Each row of a before or after table is a point. One or more steps were done to the points. Then noise was added and the rows were shuffled. The steps act on how far a point lies along the listed directions, d1 being the first. What was done? A step turns or swaps two directions, mirrors them in a line or flattens them onto one, adds a multiple of one to another, or multiplies one. Angles are multiples of 10 degrees, from the lower direction toward the higher: turns from -170 to 170, lines from 10 to 170 but not 90. Use the fewest steps. Two steps may share a direction if one is a turn and the other turns, adds or multiplies; they go together, in the order done. Otherwise the lowest direction goes first.

Directions:
(1): [-0.73  0.11  0.09]
(2): [-0.12 -0.73 -0.06]
(3): [ 0.08 -0.07  0.74]
Before, 10 rows:
[[-0.80  0.72 -0.04]
 [ 0.54  0.15 -0.13]
 [-0.26  0.35  0.58]
 [ 0.65 -0.34 -0.27]
 [ 0.54  0.59 -0.27]
 [ 0.73  0.60 -0.10]
 [-0.11  0.49 -0.10]
 [ 0.07  0.07 -0.32]
 [ 0.55  0.39  0.45]
 [-0.43 -0.07 -0.25]]
After, 10 rows:
[[-0.02 -0.20 -0.55]
 [ 0.11 -0.58 -0.57]
 [ 0.32  0.02  0.40]
 [-0.50 -0.35 -0.41]
 [ 0.23 -0.77  0.79]
 [-0.13 -0.67 -0.70]
 [ 0.35 -0.05 -0.14]
 [ 0.13 -0.57  0.06]
 [ 0.12  0.28 -0.71]
 [-0.51 -0.32  0.43]]
Steps: swap d1 and d3; multiply d2 by -1

Directions:
(1): [ 0.28  0.42  0.76  0.29  0.15 -0.40  0.49  0.35]
(2): [-0.19 -0.06  0.03  0.36 -0.56 -0.42 -0.69  0.59]
(3): [-0.03 -0.70  0.53  0.11  0.51  0.49 -0.26  0.35]
(4): [-0.77  0.34  0.46  0.38 -0.15  0.32 -0.12 -0.52]
(5): [-0.29 -0.41  0.27 -0.48 -0.74  0.13  0.56  0.20]
(6): [ 0.49  0.57  0.13 -0.21 -0.33  0.77 -0.29  0.24]
Before (12 x 8):
[[ 0.11  0.65  0.06  0.40  0.52 -0.51  0.06 -0.18]
 [-0.24  0.46  0.73  0.01 -0.15  0.55  0.30 -0.23]
 [ 0.12  0.53  0.89  0.23 -0.28  0.66 -0.21  0.09]
 [ 0.25 -0.38 -0.07 -0.15  0.55  0.15 -0.09 -0.02]
 [-0.35 -0.31  0.24 -0.17  0.13  0.36  0.17 -0.01]
 [-0.10  0.65  0.29 -0.12 -0.55 -0.17  0.62  0.30]
 [ 0.15 -0.46  0.21  0.04  0.01 -0.50  0.43  0.15]
 [ 0.63  0.10  0.00 -0.09  1.11 -0.10  0.06 -0.19]
 [ 0.13 -0.13 -0.49 -0.32  0.14 -0.04  0.05 -0.05]
 [-0.17  0.17  0.53 -0.03 -0.35  0.67  0.34  0.07]
 [ 0.15 -0.07 -0.07  0.16  0.63 -0.07 -0.16  0.01]
 [ 0.13 -0.06 -0.09  0.07  0.63  0.02 -0.08 -0.19]]
After:
[[-0.24  0.06  0.30  0.30 -0.03  0.09 -0.67  0.50]
 [-0.15  0.72  0.57  0.88  0.28 -0.93  0.28 -0.31]
 [-0.35 -1.74  0.70 -0.07 -0.15 -0.13 -0.84  1.28]
 [-0.04 -0.80 -0.37 -0.32  0.10  0.36 -0.51  0.33]
 [-0.14 -0.78 -0.02 -0.04 -0.33 -0.04 -0.72  0.62]
 [-0.30 -0.53 -0.03 -0.17 -0.34 -0.22 -0.02  0.46]
 [ 0.45  0.07 -0.04 -0.18 -0.30  0.26 -0.06  0.20]
 [-0.18  0.19  1.35  0.99  0.54 -0.23 -0.36  0.41]
 [-0.05  0.32  0.58  0.94  0.47 -0.20 -0.41  0.29]
 [ 0.23  0.64  0.42  0.30  0.90  0.16  0.36 -0.03]
 [-0.30 -0.78  0.32 -0.02 -0.23  0.04 -0.34  0.65]
 [-0.26 -0.34  0.81 -0.13  0.00 -0.05  0.66  0.26]]
Steps: add 1 times d4 to d1; multiply d2 by 3; turn d2 and d3 by -120 degrees; turn d5 and d6 by 140 degrees

Directions:
(1): [-0.02  1.12 -0.02  0.25 -0.06  0.08 -0.37 -0.03  0.59 -0.20 -0.56 -0.24
 -0.29  0.53]
(2): [-1.00  0.05 -0.16  0.45 -0.33  0.17  0.39  0.15 -0.09 -0.23  0.59 -0.67
  0.26  0.35]
(3): [-0.02  0.28 -0.33  0.04 -0.10 -0.61 -0.45  0.46 -0.02 -0.91  0.43  0.64
  0.37 -0.19]
(4): [ 0.13 -0.64  0.29 -0.07  0.17  0.01 -1.04  0.35  0.01  0.08  0.20 -0.35
  0.09  0.81]
(5): [-0.28  0.02  0.07 -0.27 -0.89 -0.15 -0.08  0.31  0.37  0.63  0.43  0.52
 -0.72  0.08]
(6): [-0.24 -0.14 -0.30  0.32  0.38  0.18 -0.44 -1.12  0.19 -0.14  0.55  0.30
 -0.48 -0.04]
Before (14 x 14):
[[ 0.60 -0.26 -0.38  0.37  0.70 -0.32 -0.40  0.02 -0.50 -1.21  0.37  0.02
   1.02 -0.08]
 [-0.25  0.35 -0.02  0.38 -0.21  0.25  0.46 -0.17  0.23  0.35 -0.03 -0.39
  -0.70  0.20]
 [ 0.40  0.55 -0.05 -0.62  0.01 -0.28  0.59  0.31  0.14 -0.20 -0.35  0.68
   0.18 -0.98]
 [-0.54  0.14  0.02  0.42 -0.17  0.13  0.07 -0.16  0.39  0.37  0.04 -0.22
  -0.34  0.04]
 [ 0.69 -0.64 -0.20 -0.10  0.86  0.04 -0.48 -0.23 -0.30 -0.62 -0.02  0.12
   0.40 -0.26]
 [ 0.38 -0.64 -0.09 -0.06  0.76 -0.26  0.32 -0.19 -0.65 -0.43 -0.09  0.42
   0.69 -0.84]
 [-0.43  0.38  0.15  0.11 -0.36  0.37  0.21  0.16  0.20  0.86 -0.11 -0.58
  -0.66 -0.08]
 [ 0.28 -0.49 -0.02 -0.20  0.23 -0.19  0.18 -0.12 -0.38 -0.17 -0.07  0.28
   0.40 -0.43]
 [-0.59  0.33 -0.08 -0.07 -0.27  0.13 -0.37 -0.30  0.25  0.36  0.54  0.09
  -0.73  0.48]
 [ 0.65  0.19 -0.18 -0.20  0.07  0.07  0.21  0.56  0.15 -0.19 -0.71  0.10
   0.45 -0.03]
 [ 0.15  0.31 -0.34 -0.11  0.37 -0.14  0.01 -0.46 -0.43 -0.43 -0.26  0.47
   0.17 -0.49]
 [-0.50 -0.05  0.10  0.10 -0.89  0.05  0.00  0.43  0.38  0.63  0.66 -0.03
  -0.27  0.32]
 [-0.18 -0.40  0.36  0.04 -0.29  0.76 -0.37 -0.46  0.16  0.92  0.18 -0.65
  -0.63  0.77]
 [ 0.85  0.13 -0.21 -0.47  0.80 -0.51 -0.34  0.09 -0.25 -0.28 -0.32  1.00
   0.52 -0.76]]
After:
[[ 0.15 -0.59  0.08 -0.13  0.26  0.16  0.34 -0.39 -0.34  0.15 -0.07  0.02
   0.25 -0.30]
 [-0.38  0.64 -0.21  0.41 -0.43 -0.21  0.33  0.45  0.13 -0.35  0.34 -0.11
  -0.24  0.17]
 [ 1.50 -0.49  0.06 -0.12  0.93 -0.03 -0.26 -0.26 -0.42 -0.24 -0.58 -0.07
   0.64 -0.17]
 [-0.37  0.32 -0.06  0.28 -0.36 -0.26 -0.02  0.53  0.27 -0.09  0.10  0.06
   0.11 -0.06]
 [ 0.05  0.19 -0.07 -0.35  0.35  0.39  0.65 -0.91  0.30  0.41 -0.16  0.21
  -0.45 -0.75]
 [ 0.65 -0.78  0.16 -0.14  0.67  0.43  0.14  0.07 -0.42  0.02 -0.55 -0.55
   0.45 -0.01]
 [ 0.58 -0.28  0.19 -0.44  0.86  0.51  0.42 -0.69 -0.19  1.09 -0.74 -0.21
   0.00 -0.34]
 [-0.70  0.02  0.06  0.23 -0.91  0.15 -0.37  0.81 -0.01 -0.16  0.68 -0.62
   0.29  0.83]
 [-0.24  0.60  0.13 -0.40 -0.56 -0.25 -0.17  0.85  0.06  0.16  0.11  0.15
  -0.17  0.39]
 [-0.83  0.60 -0.26  0.40 -0.48 -0.05 -0.21  0.33  0.15 -0.04  0.59 -0.19
  -0.35 -0.12]
 [-0.26  0.07 -0.06  0.03 -0.74 -0.30 -0.46  0.42  0.40  0.18  0.81  0.63
  -0.25  0.12]
 [ 0.17 -0.07 -0.36  0.19  0.45  0.57  0.04 -0.83  0.37  0.02 -0.16 -0.03
  -0.18  0.10]
 [ 0.38 -0.83  0.13 -0.08  0.83  0.16  0.71 -0.43 -0.65  0.08 -0.31 -0.06
   0.50 -0.68]
 [ 0.25  0.19 -0.01 -0.23  0.29  0.17  0.48 -0.25 -0.54  0.24 -0.77 -0.01
   0.19 -0.34]]
Steps: turn d2 and d3 by 90 degrees; multiply d6 by -1

Directions:
(1): [ 0.21 -0.21  0.36 -0.37 -0.10 -0.20  0.07 -0.77 -0.64 -0.25  0.52  0.09
  0.38  0.22 -0.46  0.49 -0.10  0.72 -0.58  0.02 -0.25 -0.35 -0.10  0.36
  0.26 -0.32  0.22  0.67  0.51  0.42 -0.09  1.09]
(2): [-0.83  0.30 -0.16 -0.34  0.55 -0.11  0.36  0.17  0.20  0.21 -0.20 -0.05
  0.64  0.40 -0.12  0.45 -0.69 -0.20 -0.53 -0.31  0.19  0.65  0.14  0.23
 -0.12  0.92 -0.10  0.46 -0.44 -0.72 -0.41  0.47]
(3): [-0.32 -0.63 -0.16  0.63 -0.35  0.26 -0.19 -0.33 -0.08  0.16 -0.13 -0.05
  0.07 -1.05 -0.02  0.73 -0.46 -0.27 -0.29 -0.30  0.64  0.00  0.00  0.37
 -0.62 -0.61  0.12 -0.66  0.37 -0.37 -0.65  0.19]
(4): [ 0.32 -0.38 -0.37  0.42  0.32  1.11 -0.25  0.44 -0.59 -0.32 -0.21 -0.12
 -0.44 -0.17 -0.29  0.23 -0.16  0.10  0.39 -0.14  0.11 -0.30  0.40  0.85
 -0.16  0.43 -0.44  0.86 -0.20 -0.11  0.70  0.07]
(5): [-0.76 -0.01  0.11  0.12 -0.88  0.02 -0.25  0.56  0.05 -0.19  0.79  0.80
  0.24 -0.32 -0.12 -0.18  0.32  0.02  0.01  1.07  0.28  0.36  0.10  0.13
 -0.57  0.14 -0.13  0.20 -0.62  0.43  0.14  0.41]
(6): [ 0.51  0.24 -0.25 -0.25 -0.99 -0.16  0.20  0.43 -0.07  1.12 -0.34 -0.01
 -0.53 -0.69 -0.19 -0.10 -0.42  0.13 -0.42  0.12 -0.08 -0.06  0.06  0.21
  1.09  0.04  0.00  0.14 -0.52 -0.18 -0.09  0.30]
Before (12 x 32):
[[ 0.82  0.46 -0.28  0.17 -0.92 -0.18  0.15  0.62 -0.08  1.00 -0.50  0.11
  -0.66 -0.51 -0.01 -0.57  0.02  0.08 -0.07  0.18 -0.45  0.01  0.06  0.06
   1.33  0.16 -0.06  0.30 -0.81  0.06  0.24 -0.27]
 [ 0.30 -0.11 -0.35  0.17 -0.19  0.26 -0.23  0.34 -0.17 -0.33  0.06  0.20
  -0.26  0.15 -0.24 -0.38  0.67  0.10  0.43  0.17 -0.06 -0.06 -0.01  0.13
  -0.28  0.17 -0.33  0.31 -0.24  0.15  0.68 -0.38]
 [-0.63  0.23 -0.03 -0.02  0.66  0.09  0.29  0.46  0.17 -0.28 -0.11  0.10
   0.51  0.49  0.03 -0.02 -0.28 -0.24 -0.08  0.27  0.13  0.45  0.33  0.20
  -0.02  1.25 -0.38  0.59 -0.89 -0.50  0.24  0.15]
 [ 1.00  0.01  0.52 -0.67 -0.68 -0.50  0.27 -0.55 -0.49  0.19  0.57  0.35
   0.27 -0.13 -0.53  0.06 -0.13  0.95 -0.72  0.49 -0.23 -0.38 -0.15  0.03
   1.02 -0.61  0.12  0.44  0.17  0.56 -0.04  0.93]
 [ 0.64 -0.03  0.10 -0.31 -0.53  0.11 -0.21 -0.23 -0.80 -0.22  0.61  0.20
   0.00 -0.16 -0.21 -0.05  0.34  0.36 -0.24  0.29 -0.13 -0.53  0.14  0.29
   0.27  0.01  0.44  0.94  0.02  0.73  0.13  0.86]
 [ 0.03  0.13 -0.29 -0.12  0.12  0.00  0.32  0.10  0.02  0.51 -0.16 -0.31
   0.03  0.13  0.06  0.29 -0.35 -0.19 -0.02 -0.24 -0.04 -0.04 -0.02  0.13
   0.24  0.26 -0.11  0.14 -0.20 -0.17  0.07  0.01]
 [-0.61  0.34  0.29 -0.53  0.28 -0.24  0.32 -0.41  0.18 -0.11  0.22  0.16
   0.92  0.26 -0.27  0.65 -0.81  0.02 -1.00 -0.03  0.29  0.53  0.26  0.36
  -0.31  0.70 -0.07  0.62 -0.23 -0.49 -0.69  1.13]
 [ 0.05  0.12 -0.14 -0.04 -0.35 -0.05 -0.26  0.14 -0.03  0.13 -0.13  0.29
  -0.21  0.03  0.15 -0.19  0.24  0.19 -0.04  0.26 -0.04  0.14 -0.06 -0.22
   0.28 -0.26 -0.08  0.00 -0.07  0.47  0.28  0.15]
 [ 0.15 -0.18  0.18 -0.14 -0.40  0.24 -0.08  0.15 -0.50  0.11  0.31 -0.09
  -0.25 -0.08 -0.18 -0.14 -0.05  0.12 -0.01  0.15  0.15 -0.28  0.01  0.28
   0.26  0.01 -0.11  0.25 -0.24  0.37  0.25  0.42]
 [ 0.41  0.31 -0.07 -0.30  0.10 -0.37  0.27 -0.02  0.19  0.16 -0.20 -0.16
  -0.04  0.41  0.16 -0.28 -0.03  0.03 -0.01 -0.17 -0.43  0.04 -0.25 -0.32
   0.42  0.22  0.17  0.06 -0.23  0.16  0.06 -0.18]
 [-0.31 -0.19 -0.10  0.38  0.05  0.01  0.01  0.16  0.32  0.19 -0.11 -0.04
   0.23 -0.28  0.20  0.25 -0.18 -0.30 -0.18 -0.18  0.35  0.43 -0.01  0.06
  -0.47 -0.31 -0.03 -0.49  0.09 -0.42 -0.65  0.06]
 [ 0.26 -0.19  0.47 -0.38  0.54 -0.07  0.20 -0.98 -0.57 -0.23  0.16 -0.42
   0.33  0.40 -0.31  0.56 -0.47  0.61 -0.59 -0.41 -0.08 -0.40 -0.05  0.28
   0.21 -0.29  0.19  0.61  0.75  0.14 -0.30  0.92]]
After, 12 rows:
[[-0.26  0.06  0.62 -0.77  0.58 -0.36  0.45 -0.70 -0.79 -0.73  0.78  0.27
   1.15  1.13 -0.67  0.56 -0.28  0.92 -0.94  0.37 -0.41 -0.10  0.16  0.62
   0.48  0.86 -0.01  1.72 -0.15  0.28  0.21  1.80]
 [ 0.11 -0.07 -0.17 -0.18 -0.06 -0.05  0.32 -0.36 -0.31  0.46  0.09 -0.27
   0.20 -0.01 -0.19  0.68 -0.50  0.14 -0.38 -0.30 -0.02 -0.19 -0.07  0.42
   0.31 -0.01  0.02  0.36  0.10  0.01 -0.12  0.60]
 [ 0.03  0.32 -0.24  0.00 -0.29 -0.02 -0.24  0.44  0.15  0.22 -0.31  0.25
  -0.38  0.12  0.25 -0.45  0.33 -0.02  0.15  0.33 -0.07  0.27 -0.03 -0.38
   0.36 -0.02 -0.15 -0.12 -0.31  0.38  0.42 -0.25]
 [-0.28  0.12  0.22 -0.53  0.52  0.30  0.22 -0.37 -0.39 -0.46  0.34  0.13
   0.77  0.42 -0.63  0.83 -0.85  0.40 -0.90 -0.07  0.13  0.22  0.46  0.95
  -0.22  0.92 -0.29  1.48 -0.21 -0.33 -0.17  1.56]
 [-0.30 -0.03 -0.03  0.33  0.50  0.05  0.07 -0.07  0.53  0.23 -0.65 -0.55
  -0.08 -0.31  0.47  0.09 -0.46 -0.59  0.09 -0.56  0.54  0.26  0.01 -0.37
  -0.45 -0.18 -0.01 -0.90  0.19 -0.64 -0.61 -0.69]
 [-0.01 -0.50 -0.07  0.34  0.17  0.45 -0.08 -0.12 -0.40 -0.18  0.14 -0.06
   0.25 -0.20 -0.24  0.67 -0.32  0.17 -0.32 -0.25  0.19  0.08  0.14  0.70
  -0.37 -0.26 -0.10  0.39  0.31 -0.22 -0.37  0.77]
 [ 0.13  0.29  0.02 -0.34 -0.34 -0.73  0.01  0.02  0.28 -0.16  0.30  0.28
   0.13  0.54 -0.04 -0.70  0.90  0.11  0.17  0.32 -0.30  0.16 -0.31 -0.61
  -0.03 -0.07  0.04 -0.23 -0.09  0.33  0.26 -0.44]
 [-0.08  0.27  0.21 -0.34 -0.54 -0.38  0.06  0.43  0.22  0.47  0.12 -0.05
  -0.23  0.03  0.25 -0.69  0.15 -0.29  0.09  0.28  0.11  0.10 -0.15 -0.49
   0.37  0.05  0.01 -0.52 -0.52  0.22 -0.02 -0.24]
 [ 0.62  0.60 -0.37  0.11 -0.57 -0.09  0.12  1.32  1.01  0.92 -0.71  0.13
  -0.71 -0.64  0.52 -1.17  0.08 -0.72  0.58  0.49  0.32  0.40  0.10 -0.79
   0.61  0.18 -0.41 -1.03 -1.11 -0.48  0.23 -1.59]
 [ 0.52  0.03 -0.24  0.00  0.10  0.13  0.13  0.07 -0.10  0.13 -0.28 -0.25
  -0.18  0.06  0.02  0.03 -0.20  0.05  0.06 -0.28 -0.25 -0.11 -0.10  0.16
   0.25  0.26  0.05  0.30 -0.23  0.03  0.19  0.00]
 [ 0.90  0.56 -0.22 -0.03 -1.26 -0.46  0.24  0.49 -0.14  1.33 -0.49  0.19
  -0.63 -0.64 -0.07 -0.53 -0.08  0.24 -0.37  0.25 -0.55 -0.02 -0.01  0.02
   1.72  0.03  0.06  0.35 -0.86  0.09  0.10  0.04]
 [ 0.13  0.81 -0.15 -0.22 -0.61 -0.56 -0.02  0.77  0.77  0.50 -0.09  0.15
  -0.33 -0.13  0.77 -1.27  0.69 -0.89  0.44  0.46  0.04  0.30  0.01 -1.12
   0.20  0.35  0.41 -0.71 -0.79  0.19 -0.15 -1.02]]
Steps: add -1.5 times d2 to d1; turn d1 and d4 by -160 degrees; add -1 times d5 to d3; multiply d6 by 1.3
